Rows are points. Each copy is the shape, with its points in the same order, stretched, turned, moved and blurred by noise. Some copies are also mirrored. Which?

Shape (6 x 3):
[[11, -40, -36],
[-4, 12, 12],
[21, 4, -36],
[-18, -30, -1],
[20, -10, 13],
[-16, 24, 10]]
Copy 1 (6 x 3):
[[-21, 49, -46],
[11, -4, 33],
[-10, -6, -37],
[-17, 46, 16],
[27, 22, 6],
[0, -19, 43]]
Copy 1 is: mirrored
Copy 2 (6 x 3):
[[35, -47, 3],
[-5, 25, -6],
[17, -23, 45],
[10, -20, -40],
[23, 28, -8],
[-18, 22, -4]]
Copy 2 is: mirrored
Copy 3 (6 x 3):
[[-24, -60, -9],
[12, 19, 2],
[-18, -33, 38],
[-19, -5, -37],
[28, -6, -4],
[1, 34, 5]]
Copy 3 is: mirrored

Shape (8 x 4):
[[2, -3, -8, -4],
[23, -20, -26, 26],
[12, -11, -1, 8],
[-28, 29, 22, 14],
[-28, 35, 22, 20],
[-25, 11, 18, -34],
[-18, 2, -21, 18],
[-2, 48, 16, -18]]
Copy 1 (8 x 4):
[[-15, -5, -2, -5],
[-28, -2, -51, 8],
[-5, 5, -17, 4],
[36, -8, 16, -42],
[40, -4, 12, -52],
[9, -11, 51, -14],
[-14, -33, -16, -24],
[12, 20, 38, -51]]
Copy 1 is: mirrored
Copy 2 (8 x 4):
[[6, 9, -7, 4],
[0, 34, 14, -28],
[3, 6, 7, -4],
[-33, -5, -13, 26],
[-41, -2, -11, 27],
[8, -20, -33, 31],
[-14, 20, -15, -13],
[-12, 5, -12, 60]]
Copy 2 is: mirrored

Shape (9 x 6):
[[24, 0, 14, -50, -22, -1],
[-35, -15, -3, 33, 11, 20],
[-21, 33, 10, -7, 40, -21],
[-6, -30, -15, -28, -21, -32],
[-10, -5, 14, 42, 30, -6],
[-4, 34, 10, 4, -15, -19],
[44, 11, -27, 9, 16, -2],
[24, -5, -15, -1, -2, -5],
[20, -6, -32, 10, 29, -6]]
Copy 1 (9 x 6):
[[-36, -32, 18, -20, -16, -19],
[45, 27, -6, 11, 18, -8],
[-23, 46, -16, -18, 15, 25],
[-18, -11, -17, -11, -1, -60],
[24, 14, -26, 5, 36, 19],
[-35, 7, -19, 14, -9, 15],
[0, -17, -45, -32, -10, 27],
[-1, -20, -26, -17, -8, -3],
[15, 3, -43, -35, 4, 8]]
Copy 1 is: mirrored
Copy 2 (9 x 6):
[[3, -2, -18, -28, -12, 59],
[0, -20, -11, 21, 1, -39],
[-9, 34, -3, -15, 28, -11],
[-32, -37, 12, -47, -13, 11],
[-2, -4, 23, 37, 30, -30],
[17, 11, 19, -32, 1, 2],
[-12, 21, 26, 21, -26, 24],
[-12, -3, 16, 2, -21, 17],
[-29, 9, 20, 21, -17, 0]]
Copy 2 is: mirrored

Shape (11 x 8):
[[11, 5, 27, 2, 0, 3, 39, 13],
[-21, -6, 17, -2, 37, -6, 11, 4],
[-1, -18, -10, 9, -11, -6, -5, 9],
[1, 15, 0, 21, 10, -2, 18, 4],
[9, -11, 12, -12, 0, 18, 9, -13],
[3, -13, 16, 3, -29, -1, 22, -9],
[24, -4, 34, -5, 6, 11, -4, 17],
[2, 15, 39, -15, -10, 7, -12, 22],
[0, -1, -2, -14, -9, -12, 1, 11],
[-27, -6, 6, 0, 8, 15, 10, 5],
[36, -6, 14, -1, -3, 3, 28, -23]]
Copy 1 (11 x 8):
[[15, 3, 20, -25, 15, 21, 46, 11],
[25, -4, 11, -14, 37, 12, -13, 18],
[-3, -23, -3, -11, -8, 8, -7, -16],
[6, -17, 14, 9, 15, 14, 25, -8],
[32, 19, 4, -12, -10, -3, 9, -1],
[15, -10, 27, -23, -24, 0, 17, 7],
[9, 36, 11, -29, 12, 28, 15, -17],
[-24, 42, 14, -15, 2, 38, 9, 10],
[-17, -2, -8, -11, 3, 3, 6, 4],
[15, -6, 6, -1, 1, 21, -7, 23],
[44, 9, 17, -19, -4, -21, 39, -21]]
Copy 1 is: mirrored
Copy 2 (11 x 8):
[[-15, 16, 5, -13, 0, 39, 20, -12],
[-13, 2, 0, -1, 19, 2, -6, -42],
[15, -17, 15, -6, 4, -8, -12, 10],
[-7, 21, 6, 5, 21, 7, 13, 0],
[4, -19, -17, -14, -7, 25, 24, -6],
[-1, -25, 5, -12, -2, 44, 12, 10],
[11, 7, -11, 3, -37, 26, 10, -29],
[-6, 3, -10, 16, -43, 11, -6, -28],
[-5, -13, 10, 1, -18, -12, 9, 0],
[-13, -6, -6, -12, 17, 2, -15, -7],
[6, -6, -9, -9, -13, 47, 60, 3]]
Copy 2 is: only turned

Shape (14 x 8):
[[24, -25, 32, -15, -22, 16, -22, 10],
[7, 15, -31, 28, -5, -14, 34, 24],
[16, -1, 19, -4, 13, -6, 1, 13],
[-23, -11, -19, 12, 12, -6, -13, 32],
[13, 26, -11, 16, 37, -36, -9, -8],
[32, -13, -2, -12, 26, 8, 5, -32],
[6, -38, 30, 34, 3, -39, 6, -27],
[21, 12, -36, -7, -26, 3, 18, -25],
[34, 21, -21, 29, 4, 15, 5, 29],
[-18, -4, 30, 13, 18, 3, -15, -14],
[-18, -9, 32, -23, 32, 13, -28, -14],
[32, -5, -14, 25, -18, 10, 5, 1],
[-18, -28, 23, -8, -14, 4, 27, -34],
[-18, -7, -13, -18, -13, -50, -28, -19]]
Copy 1 (14 x 8):
[[21, 13, -56, 30, 3, 42, -12, 9],
[6, -4, 11, -37, 30, -31, -2, -27],
[2, -5, -16, -12, 18, 12, 3, 12],
[6, -9, 5, 17, 41, -8, -12, -10],
[-23, -10, 5, -39, 27, -31, -9, 33],
[-36, -5, -34, -11, -2, -10, 12, 25],
[22, 41, -24, 8, 19, -30, 29, 38],
[-10, -9, -22, -15, -17, -26, -18, -4],
[-15, 5, -13, -34, 32, 8, -24, -27],
[1, 18, 8, 20, 9, 11, 0, 21],
[-13, -8, -2, 30, 2, 27, -1, 31],
[-1, 21, -33, -9, 15, -3, -15, -12],
[16, 14, -5, 26, -20, -11, 26, 11],
[22, -17, -17, 22, 4, -34, -19, 45]]
Copy 1 is: mirrored
Copy 2 (14 x 8):
[[-38, -23, 5, 21, 0, -14, -26, -22],
[13, 15, -3, 1, 10, 2, 8, 33],
[-6, 6, 2, 8, 15, -14, -11, -21],
[9, -7, -2, -12, 18, -10, -29, 28],
[28, 10, 10, 15, 48, 2, -1, -5],
[-2, -27, 41, 11, 22, -11, 19, -39],
[28, -21, -33, 9, 22, -24, 14, -22],
[4, -35, 24, 12, 13, 32, 34, 4],
[-23, 16, 16, 30, 26, -15, -10, 30],
[-20, -18, -3, -12, 39, -21, -7, -24],
[-16, -26, 19, -17, 39, -14, -17, -47],
[-17, -13, 11, 29, 20, -7, 8, 17],
[0, -40, 1, -25, 8, -2, 31, -39],
[46, -39, -9, -8, 24, 40, -6, -9]]
Copy 2 is: only turned
Copy 3 (14 x 8):
[[-7, -13, -39, -5, 3, -27, 1, -35],
[-18, 9, 1, -29, -18, 14, -28, 25],
[4, -7, -6, -11, -11, -12, 12, -12],
[-12, -37, 11, -7, 5, 23, -22, -3],
[46, 3, -1, 0, -34, 11, 7, 11],
[6, 25, -10, 36, -31, -9, 30, -4],
[37, -6, -1, 18, -59, -48, -19, -19],
[-16, 54, -22, -2, -14, 3, -14, -1],
[-22, 0, -34, -27, -10, 16, -4, 31],
[32, -24, 12, 24, 3, -28, 13, -1],
[26, -31, 15, 33, 16, -18, 42, -13],
[-15, 13, -37, -10, -19, -9, -19, 7],
[-3, 14, 23, 31, -6, -53, 2, -15],
[39, 1, 10, 1, -17, -1, -35, -42]]
Copy 3 is: mirrored
Copy 4 (14 x 8):
[[26, -28, 22, -19, 2, -22, 10, -1],
[-34, 22, -29, 30, -37, -2, 23, 9],
[13, -6, -7, -3, 7, -35, 7, 12],
[7, -1, -40, -10, -13, 11, 36, 25],
[29, 17, -52, -1, -7, -31, -10, -7],
[24, 4, 0, -31, 30, -46, 7, -34],
[29, -34, -28, 8, 25, -27, 16, -33],
[-24, 13, -6, -16, -18, 11, -12, -36],
[-1, 28, -11, 13, -46, -28, 33, 8],
[37, -19, -16, 3, 42, -25, 6, 7],
[47, -15, -5, -33, 57, -29, -2, 18],
[0, 12, -2, -2, -31, -7, 21, -25],
[-6, -22, 5, -6, 53, 0, 3, -27],
[1, -34, -60, -29, -8, 31, -21, -21]]
Copy 4 is: only turned

Shape (13 x 9):
[[-12, -2, -11, 14, 7, 12, -19, 10, -9],
[-16, -12, -3, 14, 8, -9, 8, 7, 18],
[-10, -15, -15, 6, -19, -8, 15, 17, 25],
[-3, -16, 0, -12, -5, -6, 15, 10, 13],
[-15, -15, -7, 8, -14, -11, 1, 3, 21],
[57, -1, 4, 6, 20, -10, 6, 3, -9],
[-12, 42, 5, 9, -6, -7, 0, -1, 17],
[-4, -8, 6, 7, 5, 10, 13, 6, -4],
[3, -15, -4, 5, 6, -11, 8, -19, 14],
[-15, -3, 15, 1, -16, 8, -17, 13, -7],
[7, 5, -10, -13, 1, 1, -9, 5, 26],
[-13, 25, -6, 18, -15, 15, 10, -32, 22],
[-14, -3, 2, -18, -3, -6, 1, -5, -60]]
Copy 1 (13 x 9):
[[-3, -14, -15, -6, -13, -9, 12, -15, 9],
[2, -12, 8, 0, -8, -22, 16, -1, -5],
[-13, -6, 13, 13, 10, -42, -2, -10, 4],
[-9, 11, 4, 13, 8, -23, -5, 6, -12],
[5, -2, 10, 3, 4, -33, 8, -7, 4],
[0, 10, 22, -16, -14, 23, -28, 33, 1],
[23, -30, 7, 0, 17, 5, 5, -20, 3],
[-5, 4, 10, 8, -14, 1, -1, -3, -6],
[10, 8, 19, -16, -3, -8, 9, 2, -1],
[5, 2, -15, 22, -5, -10, -2, -4, 8],
[-9, -6, -1, -3, 24, -16, 0, 0, 9],
[20, -9, 32, -13, 17, 13, 11, -48, 24],
[12, 20, -36, 2, -27, -3, -10, 2, -34]]
Copy 1 is: mirrored
Copy 2 (13 x 9):
[[5, 12, 15, -9, 10, -27, 3, 19, 8],
[13, -21, -12, 1, -3, -30, 4, -12, 0],
[15, -29, -26, 10, -20, -7, 18, -7, 15],
[18, -22, -20, 15, -17, 8, -4, 2, -9],
[-1, -24, -13, -2, -22, -18, 17, -8, 8],
[34, 46, -53, -3, 40, 35, -8, -2, -23],
[-22, 8, 19, 12, 7, -11, 5, -43, 12],
[13, -4, -13, 26, 13, -12, -6, 13, -7],
[-2, -17, -25, -7, 10, 2, 18, -3, -18],
[-9, 10, 4, 18, -26, -17, -16, 17, 9],
[12, -12, -7, -19, 3, 16, -12, -14, 13],
[-49, -22, 9, 7, 30, -9, 24, -12, 13],
[0, 40, 31, 48, -3, 13, 15, 48, -51]]
Copy 2 is: only turned
Copy 3 (13 x 9):
[[-1, 11, -31, 10, -12, 10, -15, -2, -11],
[-2, -2, -9, 2, 17, -4, -22, -6, -4],
[-19, -14, 6, 10, 12, -7, -18, 7, -13],
[-5, -13, 16, 6, 16, 2, 1, 3, -2],
[-22, -7, -8, 7, 7, -6, -13, -9, -10],
[42, -7, 16, -15, 13, -37, 21, 27, -11],
[-3, -12, -12, -25, -14, -5, -34, -9, -3],
[-1, 12, -2, -1, 6, 2, -8, 7, 7],
[-2, -9, -10, -4, 16, -21, 5, -4, 9],
[-22, 15, -4, 8, -17, 23, -12, -13, -18],
[7, -30, -10, -8, 8, 7, 2, 12, -18],
[-23, -6, -37, -29, -9, -15, -19, -4, 20],
[-8, 17, 5, 26, -30, 6, 9, -20, 23]]
Copy 3 is: mirrored

Shape (15 x 11):
[[-3, -5, -10, 25, -44, 14, -5, 5, -6, 7, 16],
[-13, 7, -7, -13, -1, 13, 17, 16, -11, -4, 3],
[-28, 12, -18, 16, 18, 4, -5, 16, -16, -5, 20],
[-34, 13, -21, 4, 13, -4, 19, -33, -16, 7, -1],
[-1, -21, -17, -11, -52, -22, 11, -1, -14, -2, -8],
[-22, -6, -10, -11, 15, 4, 13, 7, -14, 7, -19],
[-1, 12, 10, -17, 0, -3, 5, 7, -9, 13, -14],
[-11, 12, -14, 7, 17, 4, 3, -4, 4, -11, -11],
[2, -15, -13, -8, 13, -10, -3, -6, 40, 22, -9],
[-1, 6, 9, -8, -7, 1, 16, 12, -2, -4, 9],
[8, 1, -20, 14, 15, 6, 8, 14, -9, 4, 10],
[-14, 14, -9, -9, -3, -3, 1, 15, 9, 10, -22],
[3, -24, -15, -8, -12, 9, 8, 7, -4, -12, 4],
[-16, -4, 1, 30, 9, -5, 7, -5, 6, 5, -1],
[1, 8, -9, -15, -22, 3, -60, -1, -17, 20, 8]]
Copy 1 (15 x 11):
[[-6, -28, -13, 18, 6, 27, 24, -5, -16, 1, 18],
[-19, 17, -18, -3, 3, 18, -11, 15, -10, -6, -29],
[-28, 0, 4, 22, -20, 32, -1, 11, 12, 15, -27],
[-16, 42, 22, 16, -32, 41, -16, 0, 7, 12, 12],
[-22, -14, 0, -22, 18, 46, -18, 5, -43, 14, 11],
[-23, 30, 14, 7, -7, 20, -28, 11, -15, 12, -24],
[5, 22, -3, -6, 6, 12, -24, 21, -14, -1, -25],
[-3, 14, 13, 7, -19, 11, 2, -5, -3, 8, -16],
[4, 17, 23, -4, -16, -31, -6, -8, -11, 22, 8],
[-4, 7, -16, -15, 14, 16, 4, 10, -3, -3, -28],
[-15, -9, 18, 16, -12, 10, -4, 2, 3, -6, -15],
[-2, 13, 0, -6, -14, 8, -15, 23, -25, 10, -20],
[-21, -4, -1, -9, 11, 14, -4, -15, -20, 1, -15],
[-3, 4, 27, 16, -6, 18, 26, -9, 3, 18, -2],
[19, -7, -25, 21, -14, 7, -41, 5, -13, 5, 9]]
Copy 1 is: only turned
Copy 2 (15 x 11):
[[-30, -11, 2, 16, 7, -14, -1, 29, 11, 12, -29],
[-20, -19, 6, -1, 14, 1, 7, -11, -1, 1, -15],
[-31, 3, 6, 7, 35, 6, 9, 11, 24, -8, 4],
[-16, -2, 11, -5, -14, 21, 16, -10, 48, 4, -12],
[-10, -43, -10, 22, -8, 26, -6, 11, -1, 16, -34],
[-13, -12, -2, -8, 17, 16, 28, -4, -2, 0, -9],
[7, -22, -2, 0, -1, -4, 7, -3, -1, 0, -2],
[-6, 9, 0, -8, 9, 13, 1, -4, 12, 3, -7],
[-4, 16, -3, 13, 3, 17, 31, 22, -32, 8, 6],
[-15, -20, 2, 7, -2, -5, -4, -3, -7, -7, -9],
[-29, -5, 6, -4, 25, 2, 2, 11, 1, 10, 6],
[4, -7, 9, -6, 17, 10, 17, 13, -11, -2, -8],
[-26, -17, -13, 10, 11, 13, 2, -2, -14, 15, -21],
[-25, 15, -7, -7, 1, 9, 9, 25, 9, -9, -2],
[14, -13, -13, 38, 26, -12, 13, 10, 22, 21, -9]]
Copy 2 is: only turned
Copy 3 (15 x 11):
[[20, -16, 3, -30, 23, -6, 25, 16, -17, 4, 20],
[23, 9, -17, -16, -5, -11, -3, -6, 1, -7, -8],
[43, 0, -12, -1, -14, -19, 2, 27, 12, -4, 12],
[10, -30, -24, 13, 2, -41, 16, 8, 25, -34, -32],
[1, -9, 37, -43, 19, -15, 6, -15, -7, -16, -9],
[23, 14, 9, 1, -17, -26, 3, -2, 5, -8, -28],
[8, 8, -1, -1, 5, -7, -18, -17, -8, 2, -14],
[24, -19, -9, 2, -7, -2, 3, 9, 5, -12, -16],
[-13, -1, 22, 14, -3, 7, 12, -9, 10, -9, -19],
[13, 3, -10, -14, 6, 1, -8, -21, -6, -11, 3],
[22, 5, -2, -7, 1, 2, 10, 18, -3, -21, 0],
[24, 7, 7, -5, 2, -4, -11, -8, 6, 12, -14],
[5, 0, 14, -26, -10, -3, 15, 3, -11, -16, -6],
[30, -14, 8, 7, 5, -9, 19, -2, 1, -17, -3],
[-14, -12, 10, -3, -9, -9, -18, 49, -18, 39, 19]]
Copy 3 is: only turned

Shape (16 x 12):
[[1, 3, -6, 2, 4, -3, 3, -1, 10, -7, 8, 8],
[2, 16, 3, -8, -4, -7, 7, -6, 8, 0, 12, 4],
[3, 1, 3, -4, 3, -3, -11, -6, 8, -2, 8, 7],
[-1, 3, -4, -5, 4, 60, -1, -10, 9, 8, 0, 7],
[-2, 4, 3, 3, 0, -7, -2, -6, -18, 1, 9, 5],
[-3, 9, 10, 2, -6, -5, -1, -3, 9, -6, -1, 7],
[18, 4, 3, 2, -1, -8, -3, -4, -1, -5, 9, 4],
[1, -1, 1, -13, 1, -7, 5, -5, 5, -2, -3, 1],
[5, -2, 3, -5, -9, 11, -5, 5, 9, -1, 11, 4],
[-2, 5, 3, 2, 2, 3, 2, -10, 7, 0, 3, -13],
[2, -2, 5, 4, 1, 2, 6, -3, 11, 8, 7, 7],
[10, 11, 1, 3, 4, 4, 2, 34, 3, -2, 7, -9],
[-4, 6, -6, -2, -5, -8, -2, -7, 7, -6, 6, 1],
[3, 0, -2, 2, -10, -4, 5, -4, 2, -5, 8, 3],
[4, 8, -5, 0, -6, -5, -4, 5, 7, 9, 5, 1],
[11, 3, -3, 4, -5, -3, -1, 1, 2, 0, -6, 7]]
Copy 1 (16 x 12):
[[5, -6, -3, 4, 8, -4, 16, -1, 0, 1, 9, 11],
[-4, -22, 3, 4, 10, 1, 14, -12, -10, -11, 3, 5],
[6, -15, -2, 10, 3, -8, 5, 2, -3, 6, 1, 10],
[8, 5, 19, 16, 20, -22, -26, -36, -16, 22, 16, 16],
[-1, -10, 11, 10, 8, 6, 9, 1, 3, 1, -15, -10],
[-7, -10, -13, 2, 12, 8, 4, -4, -5, -3, 0, 6],
[-3, -15, -2, 7, -2, -11, 16, -6, -2, -2, -13, 8],
[9, -8, -3, -8, 3, -1, 2, -2, -6, -3, -3, 2],
[-8, -8, 7, 5, -1, -3, 2, -7, -6, 11, 3, 17],
[2, -2, 3, 15, -3, -9, -4, -7, -4, -14, 8, 3],
[-1, -9, 4, -2, 15, -8, 1, 0, 4, -4, 3, 12],
[-32, 13, 5, -12, -13, -15, 23, 11, -12, 10, 11, -10],
[5, -11, -4, 8, 0, 9, 9, -6, -1, -4, 8, 7],
[-3, -8, 2, 5, 3, 8, 10, -10, 3, -5, -2, 10],
[-10, -13, 1, -4, -2, -1, 6, -2, 3, 3, 12, 1],
[-5, -7, -9, -10, 1, -3, 9, -7, 6, 5, -2, 2]]
Copy 1 is: only turned
Copy 2 (16 x 12):
[[-10, 4, -1, 9, -8, 4, -9, -2, -8, 7, -2, 9],
[-16, 0, -13, 15, 0, 6, -6, 3, -3, 2, -11, -1],
[-8, 1, -8, 0, -5, 12, -6, 8, -9, 4, 3, 4],
[1, -20, 16, -18, -5, 9, -36, -20, 3, -36, 18, -25],
[5, 6, -11, -5, 3, 4, -8, 11, 11, 7, -6, 7],
[-14, 10, -11, 10, 1, 2, -3, 6, -4, -1, -1, -6],
[-4, -1, -10, 3, 2, 3, -9, 9, -6, -4, 7, 17],
[-4, 4, -5, 8, 2, 9, 10, -4, -5, -3, -5, 2],
[-17, 2, 3, -4, -2, 10, -11, 3, 3, -11, 11, 6],
[-2, -7, 4, 7, -5, 6, -1, 4, 2, -6, 0, -9],
[-8, 4, -13, 4, -7, 4, -4, -3, 2, 1, 5, 1],
[-24, -14, 16, 5, 13, -15, -14, 1, 13, 15, 13, 14],
[-10, 7, -1, 7, -10, 7, 2, 6, -6, 0, -10, 2],
[-8, 11, -2, 6, -6, 5, -3, 3, 2, -8, -2, 10],
[-16, -2, -5, -1, -7, -5, 3, 6, 0, 4, -4, 1],
[-5, 5, -5, -1, -2, -10, 1, -1, -7, -7, 3, 7]]
Copy 2 is: only turned
Copy 3 (16 x 12):
[[-6, 0, 0, 2, 1, 2, 4, -7, 2, 15, 2, -8],
[1, 10, 10, 9, 0, 2, 1, 1, 9, 13, -10, -9],
[-2, -3, -4, 15, 0, 3, -5, 1, 0, 9, 5, -10],
[17, 6, -12, -3, -14, 35, 32, -2, 26, -14, 20, -14],
[-1, -10, 9, 5, -17, -1, 3, 0, 5, 6, -4, 10],
[-10, 4, 1, 11, 3, -4, 1, 0, -2, -3, -3, -11],
[1, -7, 1, 13, 8, 2, 5, -2, 0, 15, -6, 1],
[-1, -1, -3, 5, 10, -3, -4, -1, 10, 2, -6, -6],
[4, -1, -3, 4, 8, 15, 2, 5, -4, -1, -4, -8],
[1, 9, 10, 1, 5, 0, 2, -8, 8, -1, 12, -2],
[6, 0, 0, -3, 6, -2, 10, 3, -2, 5, 6, -15],
[3, 18, -13, -14, 0, 8, 11, -7, -17, 11, -1, 28],
[-7, 2, 10, 10, 0, 0, -9, -8, 3, 5, -4, -8],
[-3, -5, 10, 2, 8, 2, 2, -4, 2, 3, -10, -7],
[7, 9, 1, 7, -5, -1, -5, -8, -9, 8, -3, -1],
[1, -4, -6, 8, 2, -3, 6, -11, -3, 3, -7, 0]]
Copy 3 is: mirrored
Copy 4 (16 x 12):
[[0, 2, 8, -12, 2, -4, 4, -5, 6, -10, -3, 6],
[-12, -10, 12, -8, -1, 2, 13, -1, 18, -5, -9, 10],
[0, 2, 6, -10, -2, -8, 0, 7, 6, -8, -5, 8],
[5, 22, -6, 0, -1, 0, 22, -22, -40, 18, -23, 11],
[-7, -10, -1, -20, -3, -2, -7, 8, 8, -5, -4, -4],
[-1, -5, 14, -3, 2, -6, 10, 8, 5, -11, -6, -1],
[-5, -8, 4, -14, -2, 6, 1, 9, 12, -6, 5, 12],
[-11, 4, 6, -4, 5, -3, 6, 5, 16, 0, 0, 4],
[-8, 2, 3, -1, 1, 1, 4, 2, -7, -8, -5, 12],
[-1, 2, 3, -3, 12, 3, 2, -1, 6, 4, -13, 9],
[-6, -6, 15, -1, 7, -11, 4, 3, 0, 1, -3, 9],
[1, -6, -19, 5, 7, 5, 6, -13, 1, -10, 5, 12],
[-5, 3, 10, -8, 0, 2, -1, -1, 12, -11, -7, 2],
[-10, -3, 12, -9, 4, 5, -1, 3, 6, -10, -2, 4],
[-7, -2, 6, 6, -4, 2, -5, -4, 7, -4, -2, 9],
[-3, 1, 7, -2, -3, 5, 0, 1, 4, -4, 8, 3]]
Copy 4 is: mirrored
